Every row gives one point. To make a cloud, some directions were put in groups of two or more. Within a group, all points are equally far from the middle, so they leave a hole (a ring in 2 directions, a hollow ball in 3). The other directions are filled evenly. Then the cloud was stretched, turned, moved and blurred a little. How many holes are there, and how many directions does each take, smallest first?
In the rows, 128 means zero.

Cloud:
[[173 143 153]
 [116 151 155]
 [154  77 135]
 [180  99 143]
 [ 88 145 105]
 [115 157 137]
 [159 148  83]
 [138  74 139]
 [ 95  95  77]
 [132  86  83]
 [112  87 166]
 [112 166 104]
 [167 106 101]
 [148 161 114]
 [160 149  91]
 [135  73 143]
 [160  78 141]
 [132  90  66]
 [ 95 113 140]
 [168 113  98]]
Holes: 1 (2)

Cloud (22 x 3):
[[165 119 150]
 [113 129  95]
 [ 95 184 114]
 [150 128 117]
 [160 162 120]
 [171 146  86]
 [122 105 115]
 [155  83  88]
 [155 126  87]
 [136  95 101]
 [152 138 172]
 [160  73 166]
 [124 166 180]
 [112  89  97]
 [140 170  78]
 [108 166 132]
 [186 132 153]
 [152 137 147]
 [166 109 122]
 [178 170 144]
 [188 164 127]
 [165  84 155]]
Holes: 0

Cloud (31 x 4):
[[155  94  79 130]
 [115 134 176 126]
 [165 101  82 132]
 [182 110 155  88]
 [102  90 154  95]
 [ 98  96 103 143]
 [174 111 112 157]
 [178 129 166  94]
 [131  93 117  65]
 [104 134 112  74]
 [154  78 114 148]
 [169 144 107 154]
 [165 152 156  89]
 [167 160 102 134]
 [151 149 173  97]
 [129 102  75  95]
 [160 100  99  74]
 [142  77 100 145]
 [163  75 145 137]
 [174 113 172 126]
 [116 135 176 125]
 [101 117  80 121]
 [178  97 149  83]
 [159 138 178 110]
 [155 170 107 118]
 [145 149 174  99]
 [117  68 143 120]
 [142  81  92 142]
 [103  91 100 142]
 [100  98 155  90]
 [111 150 142  78]]
Holes: 2 (2, 2)

Cloud (27 x 4):
[[181 163 113 100]
 [170 103 123 125]
 [146  92 117 163]
 [126  93 136 159]
 [150 118 146  70]
 [171 175 153 161]
 [149 112 154  99]
 [132 119 145 165]
 [160 130 109 184]
 [147  95 158 123]
 [ 92 183 131 127]
 [158 145 107 105]
 [172  83 136 120]
 [153  82  82 114]
 [156 162  77 163]
 [137 132  81 182]
 [133 173 140 156]
 [118  92  91 171]
 [153  75  95 134]
 [149 153 144  75]
 [191 170 136  85]
 [119  99  78 130]
 [160  90 150 116]
 [ 84  93  87 128]
 [101 156 114 152]
 [ 93 108 110 174]
 [158 123  63 131]]
Holes: 0

Cloud:
[[175 114 158 117 142 164]
 [173 135  83 184 150 158]
 [146 200 139 148 113 148]
 [132 102 149  96 148 131]
 [ 99 134 108 190 140 169]
 [117 183 142 165 108  94]
 [119  99  98 152 115 181]
 [155  73 115 161 126  94]
 [128  72 132 169 153 116]
 [104  88  94 148 153 125]
 [ 99 112  94 155 110  95]
 [125 169 123 104 149  93]
 [130  92 155 170 108  91]
 [159 145  93 195 164 150]
 [108 142  84 145  82 142]
 [172  91 107 126 129 175]
 [179 102  96 175 162 142]
 [154 179 138 149 169 146]
 [189 164 124 125 128 165]
 [121 167  92 122 110 172]
 [157 171 138 139 177 122]
 [169 106 163 159 146  89]
 [142 147  66 139 166 141]
 [119 169 112 191 104 104]
 [163  95 111 169  77 140]
 [133 179 120 107 124  85]
 [100 128 150 176 151 165]
 [179 128 109 193  93 134]
 [125  79 116 159 106  96]
 [170 105 121 189  87 144]
 [161  94 109 168  83 159]
 [132 183 119 122 142 167]
 [109 128  73 152 163 115]
 [ 99 100 122 168 121  92]
 [176 123 129 198  94 137]
 [112 136  79 174 167 149]
 [173 115 131 192  88 119]
 [111 123 150  99 142 108]
 [134  74 135 169 133  95]
 [118 165 111  99 116  91]
 [136  96 107 136  70 130]
 [178 109  85 165 165 122]
 [166 125 165 115  75 123]
 [184 144 163 130  94  96]
 [ 94 112 111 169 145  95]
 [149 115 179 149  90 102]]
Holes: 3 (2, 2, 2)

Cloud:
[[ 89 160 158 130 157 169 141 149]
 [115 185 122 128 158 143 166 175]
 [132 125  96  74 145 138 176 109]
 [170 155 187 180 128 129 115 141]
 [120 130 137 166 159 115 134 170]
 [ 72 171 123  80 108 130 163 132]
 [144 175 139  98 177 122 137 188]
 [ 96 123 141 117  86 159 119  97]
 [149  98 160 106 130  99 101 110]
 [156 185 127 151 137  93 129 112]
 [123 128 147 155 128 131 155  83]
 [101 139  84 137 172 109  85  87]
 [171 103 172 171 121  98 161 128]
 [123 169 113  90  87 148 187 157]
 [134 158 189  89 186 116  98 108]
 [141 112 114 152 119 176 131 150]
 [111 147 108 100 108 112 146 123]
 [ 75 161 142 140 140  87 160 173]
 [139 129 157 183 151 122 149 132]
 [142 169 184 180  90 127 119 127]
 [139 116 157 179 190 116 117  99]
 [ 91 192 101  67 164 103 180 115]
 [ 90 179 135 172 124 106 133  95]
 [144 121 124 142 192 141 191  98]
 [ 80 174  90  66  97 169 153 110]
 [115 179 132 145 127 144 181  90]
 [114 154 127 184 158 125  98 116]
 [108 168 161  87 106 167 160 107]
 [158 121 159 146 125 100 151  99]
 [ 97 153 173 111 140 109 133 178]
 [102 167 120 123  93 108 162 122]
 [172 107  98 142 118  91 181 138]
 [ 60 106 164  92 183 138 165  72]
 [ 98 162 123 186 139 115 109 177]
 [149 138 126 167 173 135 112 173]
 [147 163 165 139 110 158 142 128]
 [151  97  82 155 157 174 195 132]
 [124  96 109 102 110 175 109  90]
 [125  90 110 107  99 133 164 128]
 [143 184 110 111 182  94 116 146]
 [105 100 110 131  96 160 168 122]
 [175 113 113 132 195  93 126 156]
 [133 114 149 170 101 174 184 111]
 [134 152 122  67 178 150 182 156]
 [137 124 153  96 189  86 185 112]
 [168 105 168 165 113 111 177 117]
 [160 187 177 135 147 162 115  93]
 [ 74 112 170 198 187 102 119 144]
 [ 93  85 124 165 106 127 141 144]
 [156 126 130 140 112 155 212 151]
 [ 90 128 110 141 174 164 160  81]
 [152 185 128 115 155 171 105 130]
 [119 196 117 147 178  90 187 148]
 [174 147 112  83 119 141 155 105]
 [119  77 129 134 101 173 109 161]
 [ 88 170  96 148 118 162 183  74]
 [121 107 104 107 120  93  97 124]
 [129 119 186 155 159  83 118 137]
 [111 114 121  94 100 147 134 165]
 [116 140  78 145 100 154 144 107]
 [187 108  99 123 144 138 127  83]
 [168 173 119  83 110 134 121 131]
 [ 98 135 156 160 149 121 163 160]
 [ 76 173 170 156  88 179 188 115]
 [114 116 148 139 166 163 157 157]
 [ 72 144 168 181 147 117 180 149]
 [122  73 145 143  98 172 141 155]
 [104 158 138 161 127 142 100 170]
 [129 164 164 186  92 165 127 120]
 [151 175 114 166  84 153 161 128]
 [155 148  95 149 191 172 101  99]
 [121  94 139 162 116 143 171  94]
 [ 76 123 153 158 165 180 125 116]
 [157 139 168 168 159 192 172 119]
 [ 97 178 107 155 149 136 106 179]
 [154 139 177 148 101 168 184 116]
 [131 182 132 168 123 145 141 142]
 [124  94 128 147 126 135 164 151]
 [127 178 180 185 142 108 125 142]]
Holes: 0

Cloud:
[[102 148 171 104 131  91 122 115]
 [141 107 165 120  93  92 138  87]
 [ 84  72 170 116 137 130 144  86]
 [137  68  90 139 183 132 102  98]
 [142 113 154 184 116 106  84 102]
 [142 146  75 102 118  95 131 148]
 [ 80 104 159 145 145  86 168 110]
 [ 81 164 130 143 123 160 155 126]
 [152 130 137 160 121 142 161 151]
 [115 115 127 170 159 154 110 140]
 [ 81  93 181 135 166  95 100  96]
 [135 162 119 117 156 116 107 175]
 [ 74 151 184 192 100 106  94 148]
 [ 58 114  99 138 103 195 120 146]
 [116 130 129  96 144 142 173  94]
 [119 114  71 149  85 134 145 112]
 [100 115 105  86 131 106 112 108]
 [114 125  74 184 145 175  99 148]
 [ 73 168 127 139 186 139 111  87]
 [143 155  82 139  69 104 145 176]
 [113 152 149 163 157 118  98  67]
 [ 77 133 188 145 176 172 138 174]
 [167 114 150 135 159 180 115 123]
 [132  83 131 142 108 176  88 137]
 [132 111 157 130  75 156 154 178]
 [119  80 101 141 146 174 140  97]
 [ 63 152 121 199 121  98 156 132]
 [126 129  82  99 195 146 178 147]
 [125 137 171 140 128 136 133 133]
 [139 116 138 189 111 147 166 168]
 [108 117 182 183 148 143 165 106]
 [ 32 130 107 117 145 143 118 146]
 [100 172  89 133 179 152 134 169]
 [ 71  96 193 167 101 119  74 159]
 [161 109 145 130  98 157  74 121]
 [ 82  92 143 102 139 116 144  95]
 [121 151 167 168 118  88 172  55]
 [ 59 103 155 146 113 129  92  99]
 [102 139  96 168 124 159 168  76]
 [ 86 182 105 147 122 142 131 113]
 [ 97 141  90 179 154 130 197  97]
 [ 94 139 187 158 147 106 146 124]
 [102 115 125 127 162 146 188 148]
 [ 85 166 164 120 134 147 130 168]
 [125 117 163 122 195 137 104 157]
 [158 122 157 107 110 172 174 144]
 [120 124 146  95 183 180 129 170]
 [ 92 108 129 164 135  84 138 148]
 [118 157 123 179 145 139 179 155]
 [101 106 126 145  84 193  97 111]
 [125 150 108 147 117 104  85 111]
 [123 155 157 122 120 173 136 176]
 [119 102  69 141 107 106  95 157]
 [118  89 121 154 125 122  96  93]
 [130 118 136 148 158 109 141 159]
 [ 78  93 155 144 101 125 135 170]
 [ 95 115 168 176 121 190 143 146]
 [126 111 153 177 109 130 148 100]
 [ 49 104 103 196 117 101 150 148]
 [ 82  97 162 153 131  80 157 128]
 [105 184 143 148 145 108 107  70]
 [ 80 121 145 150 154 182 119 163]
 [126 125 176 151  77 101  86  80]
 [ 46 109 104 146 167 111 136 103]
 [ 85 105 142 104 114 179 100 155]
 [ 85 133 167 123 116 104 120 140]
 [138 152 151 108 137 131 133 187]
 [ 97 140 132 170 141  72 153 149]
 [ 57 171 110 178 157  80 105 150]
 [118 127  69  85 143 147 127  93]
 [106 182 132 152 116 104  91 109]
 [ 98 132 165 157 158  63 153  94]
 [106 156  86 154 161 130 144 140]
 [102  98  85 161  99 156 120 141]
 [ 99 102  75  86 125 101 120  93]
 [105 139 176 189 129 115 157  91]
 [157 152 128 148 180 145 104 163]
 [ 57  99 150 102 142 138 112 171]
 [ 95 118  77 105 123 156  90 194]
 [126 126  88 159 100 177 121  98]
 [109 144 185 114 103  74 144 124]
 [110 148 123 165 187 174 114 120]
 [142  68 139 176  71 121  95 161]
 [141  81 162 134  86 183  89 109]
 [138 170 126 117 116 152 117 101]
 [ 98 151 104 157 135  83 101  85]
 [136  80 146  77 136 151 106 148]
 [128 176  91  74 114 159 149  82]]
Holes: 0

Cloud:
[[ 86 133 152  67 123 157 163 151 114]
 [124 165 157 148 113 128 131 194  82]
 [177 151 145  92  72 147 153 122 116]
 [ 81  98 129 172 155 102 141 165 139]
 [156 137 166 130 156 167 154 123  79]
 [163 104 144 127 186 113 168 164 113]
 [138 162 103 107 170 123 141  86 151]
 [151  82 148 120 123 128 193 140 111]
 [ 79 134 142 136 137 152 183 133  77]
 [102 126  91 135 168  91 135  82  76]
 [114 175  95  69 142 108 160 135 100]
 [109  70 178 126 124 101 133 108  95]
 [101 166 147  93 141 152 159 178 103]
 [121  84 148 142 152 147  63 147  94]
 [115 151 155 189 157 132 111  88  96]
 [163 124  73 133 154 146 175 172 104]
 [128 179 133 167  88  83 159 108 130]
 [ 76 160  82  89 165 152 120 150 136]
 [145 145 169 149  80 151 155 153 155]
 [ 96 172 155 140  70 108  86 106 104]
 [125 129 149 126 150 119 134 151 190]
 [142 145  68  86  85 120 160 163 103]
 [ 80 105  77 160 161  88 134 107  92]
 [152 155 162 147 120 115 189 147  77]
 [151 140 121 175  94  66 128 141 112]
 [117 171 122 170 111 129  71 126  76]
 [133 139 156 167 108 124  69 172 131]
 [ 69 153 123 132  67 104 139 111  79]
 [ 73 101  92 154 156 140 131  90 157]
 [168 105 119  96 118  98  74 140 123]
 [ 80 159 127 162  79 131 140 146  66]
 [ 51 132 138 119 129 109 175 143 124]
 [ 68 159  80 149 108  93  89 116 123]
 [148 137 128 108  91  78 156  82  98]
 [123 110 152 107 138 100  81 179  70]
 [170 153  80 144 149 171 112 132 102]
 [130  97 133 103 120 104  66 129 161]
 [105 191  87 141 145  98 142 126 148]
 [147  82 145 141 120 108 186 154  96]
 [ 50  98 119 108 151 102 128  97 148]
 [133  87  84  97 122 182 104 153 124]
 [131 150  69 125 121  67 114 144 105]
 [ 86 145 151 145 114 188 101 149 147]
 [110 170  63 137 168 126 137 166  99]
 [142 174 159 146  89 119 132 154 165]
 [155 110  80  78 160 111 145 111 108]
 [143 128 164 134 131 129 191 155 151]
 [112 140 149 120 137 157  77  81  92]
 [158 192 105 105  88 157 121 135 136]
 [146 126 124  88  99 101 177 169 152]
 [111  77 138 129 151 178  89 138 100]
 [115 182 132 150 169 129  77 130 125]
 [ 94 137 158 143 142 136  65  84 110]
 [ 87 135 103 110 182  93 124 102  75]
 [156  74 137 120 124 125 184 145  95]
 [131 142 109 111 145 146 133 123  39]
 [143 119 178 110 127  94 132  72 109]
 [ 82 115 126 136  98 172 137  98  71]
 [155 102  87 128 117 101  73 117 120]
 [152 138 114 160 133  71  89 102 111]
 [146 160 144 125 104 150 145  62 135]
 [ 70 131  89 136 198 113 137 114 105]
 [ 80 147 138 161 141 102  88 172  85]
 [126 111 150  69 132 133 113 190  85]
 [105 117  59 112 108 129  85 157  76]
 [128 173 103 193 120 123 100  97 127]
 [134 130 135 146 126 103 141 114 191]
 [151 160  91 133 136 132 187 153  68]
 [151  75 154 117 112  98 103 145  76]
 [ 72 109 158 164  96 120 143 141  81]
 [112 123  79 111 113 103 200 157 123]
 [ 91 118 137  96 146 136 149 166 177]
 [140 166 159 153 116 140  72 113 145]
 [ 97 114  87 115 145 176 117 190  90]
 [129 121 163  60 142  89 122 166 111]
 [ 88 105 124 137 115  71 128 179 141]
 [ 62  91 102 127 157  90  79 123 123]
 [103 167 141 174  75 119 133 108  73]
 [ 87 103 152 185 107 120  92 139 142]
 [118 164  95 180  91 101 102  93 119]
 [170 129 103 158 127 129  95 189 129]
 [108  90  97 103 142  89 108 106 168]
 [158 106 100 140 131  64 107 160  99]
 [110 128  76 154 101  85 105 153 155]
 [128 131 125 105 117  93 144 166 183]
 [161 136  86  90 170 100 121 118  93]
 [144 154 180 123  80 125 182 122 129]
 [143  94 138 132  76 142 122  98 156]
 [ 85  83  94 136 107 130 129  82  87]
 [103  88  72  76 171 128 128 147 100]
 [ 71 141  91 120 181 153  83 128 130]
 [ 94  95 112 134 117 163  55 152 103]
 [151 171  99 152 151 163 152 151  72]
 [159 137 156 129 198 140 140 141 108]
 [ 45 126 143 150 147  86 123 127 129]
 [129 183  78 150 110  97  92 143 117]
 [ 96  91 132 114  88 176 105 138  81]
 [183 114 118 103 129 104  83 146  96]
 [116 134  95 159  96  83 187 110 124]
 [135 160 119 146  59 106 123  82 104]
 [154 157  94  76 103 147 165 113 143]
 [144 125 168 139 128 154 100 107  63]
 [ 75 145  93 160 118 185 149 158 124]
 [ 54 115 103 160 155 111 167 132 123]
 [109  65  94 102 185 103 132 128 121]
 [118  96 178  96  75 117 125 131  90]]
Holes: 2 (3, 6)
